Each row is a point. A path goes straight from each point to the next, and from the last back to the first. The post is the endless flat space through its rows: a point in 2 columns, a line in 3, a plane in 4, and so on, so that a path can go around it. Count how often the path circles the post. Going back the other way cancels.

Post (2 x 3):
[[ 22   5  -9]
 [-18  -9  19]]
Path, 31 rows:
[[-39   6  36]
 [  8  17   0]
 [-19  14  -7]
 [-26  -8  13]
 [-11  27   2]
 [ 14  11  12]
 [-34 -23  60]
 [-47 -45  53]
 [-14 -20   6]
 [ 34 -20   8]
 [ 36   7  -5]
 [ 54 -14 -15]
 [ -3  -8  -6]
 [  5   7 -15]
 [ -9   9  17]
 [ 19  -1  27]
 [  7 -22  24]
 [ -4 -18   2]
 [  4 -34   6]
 [-30 -12  -6]
 [ 24  33 -22]
 [ -6   4  13]
 [ 21  -1  26]
 [  7 -10   5]
 [-11 -17  18]
 [ -3 -12  46]
 [-43 -11  40]
 [-29 -20  48]
 [ 37  -3 -17]
 [ 27  -7 -26]
 [ 17  14 -23]]
Times around: 3

Post, 8 rows:
[[  7  29 -15  -5  19  -6 -16  -3  -6]
 [  4 -17   1   4 -20  23   9  10  14]
 [-20 -26  -5  14 -21  -7   0   2 -10]
 [ 12 -24  13  -1  -6 -40 -17 -10  -4]
 [ -1 -14   5  -4  23 -18  -7  10 -11]
 [  7  -3  -1  -9  -2  -3  14 -25   7]
 [  3   3 -10 -11  -4   7  18   1  -8]
 [ 26   3  18  18   4 -12  -6   2  18]]
Path, 23 rows:
[[ 28  -7  -6  23 -15 -18  10  17 -21]
 [ 14  13   3  27 -32   9  24  10 -12]
 [-19   1   4 -10  10   5  -2  -9 -11]
 [  4   7  -5   2 -13 -25 -13  -2  14]
 [  4 -14  -8  -2  -6 -26  11 -16  16]
 [  9 -10  12  -2  22 -60 -39  18   9]
 [-20 -29 -13   2  13  19  33   4  13]
 [ 22  -8   5  18  -1  -7 -17  -5   2]
 [  9  -7   4  -5   6  13 -27   8  -6]
 [ 10   3   7  -5  -3   4 -11  18 -13]
 [-17  11  -4  15 -26   4  21  -8   0]
 [ 18 -13  -7 -19 -21  12   1  20   7]
 [ -4 -35 -16  14 -18  19  40 -12  -1]
 [ 30  -5   2   9   6 -10 -28  16 -17]
 [ 32   2  10  14 -10 -27 -29 -19   8]
 [  2 -27  16 -11   7   0 -40  16  -9]
 [  2   0   5 -26   4 -12 -10  14  14]
 [ 23  -3   3 -12  18  -4  -7  -8  30]
 [ 18 -10   2  24  -9 -20  -1   0  -2]
 [ 26  -6   4 -21   6  26  -8  10   0]
 [ 11 -18  12 -21 -13   2 -19   3  -7]
 [ -7  20 -10  -5 -26   7  16  -5   4]
 [ -2  -5  -6  13  -2 -32 -16   3   2]]
Times around: 4

Post:
[[ 13   0  40  20  23  13  19  16  -3   4  13 -12   7 -50]
 [ 13 -13 -38  -4 -16 -11 -11   6  -3  -8   9  12  -1  28]
 [  4   7  60  12   9  -1   1  -9 -30  -9  -5 -16 -12 -36]
 [  9 -15   7   2  -6  11  -7 -14  18   6  -6  17   0   4]
 [  6 -15 -11 -11  18  30  11  29  25 -11 -15  19   5 -24]
 [ 15  23 -14  11   5  -6   2   9  17 -16 -15  23  15   8]
 [ -9  -4 -10 -22  -3   3  -4   1  -4  30   1   1 -12  17]
 [  5  -3  29 -10   3   0  -2 -19 -33  10   4 -46   1 -12]
 [ -5  14   3  26  -9 -14   0 -16   5 -22   2  -7 -12  -2]
 [ -1 -17 -17  13 -11  48   3  21  12  14  -6  10  -9   8]
 [ -9 -14 -13   9  -6 -10  -5  10  10   7 -16  18   8  12]
 [-12   2 -11 -10  -4   6 -51  -6  -8  12  -3  -5  -9  -2]
 [-14  10   1  18  19  14  -5  22   4 -10  16   2   9  26]]
Path (27 x 14):
[[  4   2 -35  -8 -14  45  11  15   7  -3   6 -10   0 -23]
 [ 22 -18  34   1  -8 -17  10 -14 -38  44   5  16  13   6]
 [ 18  -3 -27   7  -7  -5 -15   0 -17 -26   6   9 -33  -8]
 [-15  -7  36  20   7 -18  -7  19  -8 -19  -5  20 -21  -5]
 [  5   2  27  -8   7  -7   1 -15  11 -19  -1 -19   8 -11]
 [  8 -19  13 -23 -17  -1 -14 -10 -35 -15  -6  -5 -17 -10]
 [ 31  28  11  45 -17 -20 -16 -38  -6  18   8  27  30  48]
 [  2 -21   8  16   6  15  13 -20   8  20   2 -24  13  -7]
 [ 12   5  -7  -7  -1 -13 -10  -8 -24  -4  14 -18  13  18]
 [  1 -26  32  31  -8  13 -12 -34 -17  33  19 -31  -2  -7]
 [ 46 -12   2  -9  -1   4 -47 -16 -20   4  22  23  24  -9]
 [ 31 -10   6 -11  -9  28   4  20  19  -9  11  21  -5 -35]
 [-19  15  10  -5 -16 -24 -14 -20  26  16 -17  18 -30 -14]
 [ 37  24 -23   9 -17  27  13  18  22 -19  35  14   7   5]
 [-20 -10 -48   6   2  29 -19  33  -9  -2   1 -17   4 -21]
 [ 41   0   8   5   0  12   8 -24  -2 -11   3   9 -13  -6]
 [ -2  18  -8   3   3  24   2 -20 -20  25 -41 -28  16 -15]
 [-13 -16 -38  15 -22 -15 -19  -2   4 -15  20   0  -3 -15]
 [ -8  17  31   1  12  38   6   8 -20 -15  -7 -16   3   8]
 [-23  -5  29  -5  14 -10  -1   3 -41  12 -30   4 -10 -23]
 [ 16 -30  23 -28 -15   6 -24 -52  17  13 -12  29 -12 -22]
 [  9  45  10  23  27  31  27  13  11 -25  -7 -10  12 -27]
 [  5 -13   3  24   3   4  24   6 -15  13 -11  -9   4  -4]
 [  2 -50  31  25  15   1   9  -3 -14  -4   9 -35  -7 -27]
 [-18   2 -14   1  -7  -3 -19 -17  -4 -19   1 -12 -30  11]
 [ -2   6  29  39  12 -32 -28   5   5   7  58 -16  -8 -23]
 [-37  -6 -27 -25   4   2   1  37  22  25  -6  29  -7  39]]
Times around: 2

Post (17 x 18):
[[-20  -7 -12 -10   6   8  10 -18  14   2  -9 -13 -16  16  14  12  17  38]
 [  3  31  -4  21  33 -12 -27 -16 -26  16  -5   3  13  -5  -4   6 -19   3]
 [ 17   2   4   9  17 -33 -19 -18 -20  15 -18   7  -6   4 -18  -5   1 -16]
 [-16  21 -24   2  19 -10 -11  -5 -13   4  11  16  22  -3  -2  -5  -9 -28]
 [ 18 -12   0  -3   3  26  -2 -15  30   3  -9 -22 -28  10  -7   8   5  12]
 [ 10 -25 -15  15 -11  20 -14 -12   6 -19 -17   2 -13  -9  19  37   8  -1]
 [ 28 -43 -19  20   0  30 -17 -21  -2 -11  -4   7  -2   7  18   4  10  20]
 [-21 -23   6   2  -6  18   6 -12  13  28 -14 -19 -27   0  25  10   1   6]
 [  6  42   8   2   1   3 -15   1 -23   7  -6   7  10  29  -1  -3   3 -12]
 [  3  19  11  19  -1  -9  -6 -25 -11   1  11  23 -11  -6 -19  -3 -15   0]
 [ -2 -16   1  -4 -10  21  35   8  35   3  -1 -38 -14 -30   3  -4  22  26]
 [-16  -7  15  -4 -10   1  -4  -4  48   5   1 -20   0 -20  17  -2   7  18]
 [ -1  18  13  -7  21   4 -26   5 -17  14   0  27  13  -9 -21   4   7   0]
 [ 11  15  -5  -9   7 -16 -28  10 -39  16  15   8   0  13  -5   7 -23   5]
 [ 25 -16  -1  26  13  16 -10  -2  -2   1   7  14 -16  27  23  29  18  -6]
 [ 19 -13  17 -15 -11  23  33 -10  31   8 -12  -9  -9 -14  26  16   1  29]
 [ -5 -38   4  21  12  15  -6   3   8 -31 -11   4 -18   9  13   6  -6   5]]
Path, 27 rows:
[[  3   6  26  -4  16  20   6  18   3 -28  22 -10   4 -24   5 -18 -22  55]
 [  1  10  16 -18 -12  11  15   1  21  18  19 -19  37 -60  18   4   8  40]
 [ 26 -13   0  -7   6 -17 -28 -37   2  30 -31   8  -7  49  -3  18  16  11]
 [-17 -17   1   7   0  -2 -31  -6   2  14 -17  23  -1  24  28   3  -9   5]
 [-11  -8   5  15  16 -10 -14 -16  36  14  14  -4 -23  -3  -5 -26   6 -12]
 [ 14  18   9   2 -23  11 -29 -21  -1   2 -12 -10 -23   2  -6  11  16 -23]
 [-26 -33 -22   8   5  -4   9 -15  32  -5  13  -9  31 -56  15  -2 -13 -34]
 [ 11  11  -5 -18  -5  27 -14  -9  23  -1 -16 -41  16 -27  -8 -14   0  26]
 [ -9 -15   9  19  26  -3 -22 -12  -5  22   9   6 -22   2   7   2  -7   8]
 [ 20  19  22  -1   6   3 -34  25 -13  12 -20 -18  -4  -9 -19 -18   2   5]
 [ -5  -1   9  12  16  22 -32   7  -8   6  12  16 -10   7  17  31   1 -12]
 [ 28 -21  -8   1  12  29  31  -1   7 -12   1 -32  -4 -24 -21   8  19  11]
 [-12   8  -9  19 -39  21  28 -16  13   5  10 -25   9  18  -1 -50  17  10]
 [  8 -15  -2  42   3  24 -17 -12  21  -2 -28 -12  -9  -2  -3 -25  11   9]
 [ -2  25  16  16   0 -21  -3  -4  18 -28 -44 -22 -11  -1 -12 -22   1 -17]
 [ 23  54  44  -2  -4  19 -31 -20  -3  25  18   9 -23  10 -30   4   0  14]
 [  1 -20  23  31  -2  15  -4  -2  32  16  -2 -18  12 -24  50  10   5 -24]
 [ 22 -15  -5  19  -5  -1   0 -22   5 -24  15  -6   2  30   3  -1  18 -11]
 [  1 -50  25  12  -3 -13  -5 -16   5  17 -12  -4 -15 -46  18  17 -18  14]
 [ 19  -6 -11 -13  13  18  -5 -15  -6  10   5   2  34  -8 -10 -14  -6  55]
 [ 24  -3   6  20   7   5 -27  36  -2   0   1   7 -17   2  17  47  -5  -7]
 [-41  -9 -55   9  26  17 -41 -35  -3   4   4  29  25   8  37  -2 -25 -21]
 [-28 -26 -14   0  -1  27  23  35   7 -46  35  32  19 -42  20  -6  28 -13]
 [ 11 -39  18 -16  18 -24  -9   3 -16  16 -14  -1 -14  15   6   9  -2  24]
 [-29 -36   9   6  10  -6  -4  33  29  26  18  16  25  -7  37  15  11 -29]
 [ 15 -21 -31   5  -7  16  21  -1 -15  14   8   0 -35  52  11 -22 -15  -7]
 [  2  -1 -40  36  15   2 -10  -5 -21   3 -10  -7  -7   5  35   6   7 -26]]
Times around: 4

Post:
[[-25  11  29  28  -5  16 -14   0   0 -19   3  19  -5 -21 -10   5 -34  15]
 [  9  23  -5  15  -1  -3 -14   7   8  -2  -4  17 -20  12 -14  -2 -31  -4]
 [ 20  17   5 -10  15   4  -1  18   8   5  15 -16  -9  -1   4  -3  -4   3]
 [ 16   4   5  15   4 -14   9  19   9  -2  -6   3 -12  24  15   5  19   6]
 [ 11  29 -22  -6  19   4 -15 -10 -20 -10  -5  16  10  17 -24   9   6  -1]
 [ 12   1  20  11 -25  29   1  27   0  10  15 -43  42 -19  39   3 -22  29]
 [-22 -16  -2  -1   8 -10  -6  -8  -6   3   2 -28  -3  24  -2  -2  15  14]
 [ 12  12  -6  -7 -10 -21  13   3 -15   1  17  -8  -9  12  23 -22   2  -7]
 [ -1 -13   7  27  15 -13  10  -2  20   6  10  -8   9  47  -2  13  18 -13]
 [ 11 -25  15 -21  -7 -29   8 -20 -23  28  11   0  13   0  12   0 -22  22]
 [ 16  -9   2  -8 -15 -27 -22 -11  -9  11   8  14  -4 -14 -16 -23   3   3]
 [-18  30 -24 -13   8  -8 -14 -10  -6  25  -2  10  -4 -20  -7   3  -4 -10]
 [  9 -13 -10  -5  -7  -8   1  20   9 -11   9  -5   6  -5   2   0   5   4]
 [-31 -14  -2  19  -4  24  -9 -11 -27   0 -17   1 -13 -32 -13   0 -28 -18]
 [-14  -4  14  -4   7  -9  -1   6  -7  -9  -5 -17   5   5   0  -5  -9 -19]
 [  0  23   4  -9 -30   0  21  -5  11 -17   2 -11  -8  -9  19  -8  -4  -6]
 [ 14   0   7   5   1  11  17  26   5   6  10  -5   4 -19 -15 -40   6  13]]
Path, 32 rows:
[[ -8   9 -23 -17 -11   4  14  -3   6  -6  21 -26  19  22   3   3 -14 -27]
 [ 20 -12  -5   3  14  30  33  18 -26 -13 -19  28  19 -12 -19   4 -19  -9]
 [  8   3   8 -15 -11 -21  12 -29   6 -14  16   2  28   6  13  -6  17  -3]
 [ -2   5   4   5  22  -5  37  -7  -2   0 -10   8  -5  -5 -14 -13 -25 -26]
 [ -9 -20   6  10   9  -1  -2 -21 -36  10  11 -27  30   9   2  -2   3 -20]
 [ -3  18   6   0  -9  13  -6   5   4 -16   4  -9 -26 -25 -10  -9  10   2]
 [ 23  10  -3  -4 -13 -12  10  32   7  -1  12  13   3  13   1 -14  14  21]
 [ 16  -8  15  -2  16  14   3  34 -13  34  15 -15  29  16 -24 -14 -19   1]
 [-32  25   6  29  -4   3  -2 -10  -9  43  -4  15  -1  -3  -2 -21 -36 -31]
 [  1 -22  -1  22   0   0 -13  16   6  13 -19  31   2 -24  19  18  13  28]
 [ 37  -2  -3 -13 -17  11  28 -11 -27 -18  -2   7  11 -28   3 -14  -5  -8]
 [ 18  -6 -30 -14 -28 -12  18 -31  25   5  -3 -16  -6  -8 -21  -5  10  -4]
 [-25  16 -32   6 -22  -9  21 -15 -36  15 -13  -4 -22  25  22  13   1   3]
 [-57  47   6  12  21   5 -38  10  -7  -1   7  24 -17   7 -21   3  -8 -19]
 [  1  26  13   4  18   0  -1 -14  37  -1  27  11  33  34   3  30   5 -12]
 [ 15 -24 -16   1   3 -34 -21  11 -14  17   2   7  11 -11  12  -7  10 -27]
 [-13  50 -15   4   6 -14  -9   6  28  -8  18  17  -7  -5  10  20  -5   2]
 [-19  -7 -10 -10 -25 -28  11 -16  13 -14  13 -13 -13   7 -10 -16  12  40]
 [ -9  10  10  11  10  21  11  -9   2   9 -14   9 -22   3 -34  29 -20  14]
 [ -8  22  25 -38 -34  -8  34   5  -8 -27  13 -26 -13  22  49   4  19  22]
 [ -8 -11 -38  -1  18  29  19  30 -25  -2 -14 -16  15  13  13   0   5 -60]
 [  6  23  -6  12 -26   3 -11  -9  24  -8  11   2  -6  -1   3 -16 -10   2]
 [  6  14  25  -6  39   3 -10   4 -25   1   1 -31 -23 -10  20   2 -19  -5]
 [ 16  56 -40 -16 -11  30  16 -10 -18 -18  -9  29 -35 -55 -38 -16   6  32]
 [ -8  17  -6  29   3  -8 -10   9   7  38   6   2   0   8   5   1   9 -11]
 [-25  18 -13  31   8  -1 -23  29  13  48 -11  15 -27  -6   6  22   3  21]
 [ -7 -40 -11  31 -16   5  -2 -20  11  36  -3  15   7   0 -12  14  31  28]
 [-17 -34  31 -13   8 -17 -15  12  -8  -1   4 -14  -3 -16   0 -16 -24  -6]
 [-19 -21 -29  -2  30  28 -23  -4 -11  12 -27 -30   4   0 -24  -6   7 -44]
 [ -4   9   2  18  -3  -2  -1 -35  16 -11  -4  -6  -2  11   1   9  -9 -17]
 [-21   0  -5  25  -6 -20 -23  14   6 -17  -9 -11 -39 -20 -19 -26  -4 -19]
 [  5   3 -17   1  19  -8 -13  21  14   3  31 -13   9  20 -18  -7  37  27]]
Times around: 5

Post, 17 rows:
[[  9  -7 -19   9  10   8  11   2  -5 -11  13   6 -14  10   4  22   1  -6]
 [ -2   6  10 -17  -6  25  10   4 -19  11  27 -14  -7  10 -10   0  16  13]
 [ -5   2 -29 -24 -28   6  42  -3  13   5  16   6  -6  -1 -27 -20  19   4]
 [ 15  -4  -3 -10 -18 -35  10 -12   3 -15   3  16  -8  20 -36 -22  10 -14]
 [-12 -24   4 -11   6  60   1  20  -5  -7  27   7   6 -34 -21  -1  -4 -25]
 [ -3  -3  -4   9  -6  -9  29   4 -13  24  26  15  14 -16 -25   6  -9   0]
 [ 27 -10 -15  11 -19  -5  -4   1   6   9 -13 -34   9  -2  -4  -6 -10  11]
 [  1  11  -9   5  12 -17   7  -4  21   6   7  13  -5   7 -38  -2  -9  13]
 [ 12   1  31  20  -5  16 -25 -12  11  24   8   2  12  27  31 -11   2   5]
 [  8   6  -1 -32  12   2 -13   4  -3 -19  -8   3   3 -14  -2   7 -27 -14]
 [  4  -6 -17 -17  -6  15   5  13 -27 -15 -26 -21   6  17  -3  20   3 -37]
 [-14 -14  31   1 -12  22 -17  16 -11  19   1  21  -8  13  29  -4  -4  21]
 [  6 -25  -8 -26   8   8 -31  -1 -43  11 -27  11   5   6  -2  -4   2 -37]
 [-20  -8 -14   6 -10   7  -8  -9 -18  -5  17 -11 -29  17 -13 -10  21 -33]
 [ 26  22  -8   5 -12 -28 -15  -9 -11  15 -21  22 -14  11 -12 -28  -3   4]
 [ 17 -14   7   2 -25   7   5   8  11   9  10   1 -21  15  -3  20   8 -23]
 [ -2  -4   8   6 -21  -3 -31  -6   4   8 -25  10  13 -10   1 -23  22   9]]
Path, 30 rows:
[[  4  17 -28  14 -11 -15 -15  -5 -32 -11 -20  28 -15  36  -9   8   0 -36]
 [  3 -20   2  10 -37 -18 -33 -13  34  -7   8  16 -16 -13 -24 -26  -2  -3]
 [  9 -18  20 -27 -28 -20  22  13 -13 -13  21  39  28   3 -21   2  10  21]
 [ 19 -21  22   5 -13  42  18  16 -13 -31  31  18  31  -9   5  14 -14 -24]
 [ 32   4 -10 -14   0  29 -17 -11 -44  50  -7 -17 -39 -15  -7   7  -7  -1]
 [ -7 -24  24   1 -27  23   0  24 -31  16 -20 -12   4  12 -14 -45   3  33]
 [  7   7  24  -4 -29  17  -2  12  16 -24   7 -25  -1  -4  11 -24  -3   1]
 [  9  19 -10 -30 -19  23  54  18  14 -22  36  28   4   5 -32 -12  11  -3]
 [ -7 -37  15 -26  -8  -1  13  15   9  16  14  37  25   5 -21   5   1  -6]
 [ 25  -1   1 -36 -18 -26 -13  11  -7  33 -15   6 -14   4 -15  -8   8 -11]
 [  2 -12  14  17  -3  -3  51 -13 -16  38  48   0  13   2 -19  -5  21   8]
 [ 12 -14  15  27 -21 -19 -20  19  13   6  -7 -25 -18   0 -25 -14  -5   4]
 [-10  -6 -15  52 -14 -29   0   1   5  19  10  18  12 -22   3   2  -1  19]
 [ -3 -19  -8 -57 -43  30  40  20 -10 -11  23  45 -16 -12  20   3  -5 -20]
 [ 25  25  -4  28 -52  -5  24 -17  10  18  -4 -23   8  17   2   4  12  17]
 [ 15   8 -32  -1   4  12  26   6  -7  -4 -14 -12 -31  -2 -17  15  -6   1]
 [ -1 -17 -19  -2  -1  33  -4   9 -12  -9  -4 -12 -36  -8  -1 -19 -18 -49]
 [  5 -19   3  23  -7  -3 -26  11 -28  -1   5  13 -22   3   1 -43  -9  17]
 [-17  -1   6  31 -16  27 -14  17   0   4  25  10  13  -7 -18   2  34  26]
 [ 42   8 -30  -9 -23 -24  19  -7  -7  23 -10  12 -13  27 -21  -7 -20  33]
 [-20 -43   7  -7 -12   7 -12  -8   7 -23  14  27 -34  14   1 -23 -18 -15]
 [ -8  29   3  17   0  -6  11 -21   3   0   1 -10   7  29 -10 -25  13   6]
 [ 13  -8   5 -35   2  12 -28 -12 -11   0 -31 -18 -11 -19  -7  22   0 -10]
 [  9  28   4 -10 -21   9  28  18   1  -5   0  -3 -14   0   5  -4 -16   6]
 [ -1  -6  11   2 -18  21  -2   9  17  10 -17 -26  36  33   6 -26  37   2]
 [-12  10  14 -31 -11   3  -9  13 -31 -12  30   9  -8  10 -17   3  16  -1]
 [  8   4 -23  35 -27  15 -19 -20  27  13  22 -13 -26   2 -27  -6  20 -17]
 [-19 -23 -38 -20   0  25   6  -2  -2  14 -22   6 -20  -6 -12  19  -8   0]
 [ 15 -12 -18 -13  -7  -6  32 -11  -2   0  23 -20  -7   2 -36  37   9 -55]
 [ -7  13 -17  20  -6  55   0   7  -3 -13  -4  -4  -2 -20 -14 -20 -13  19]]
Times around: 3
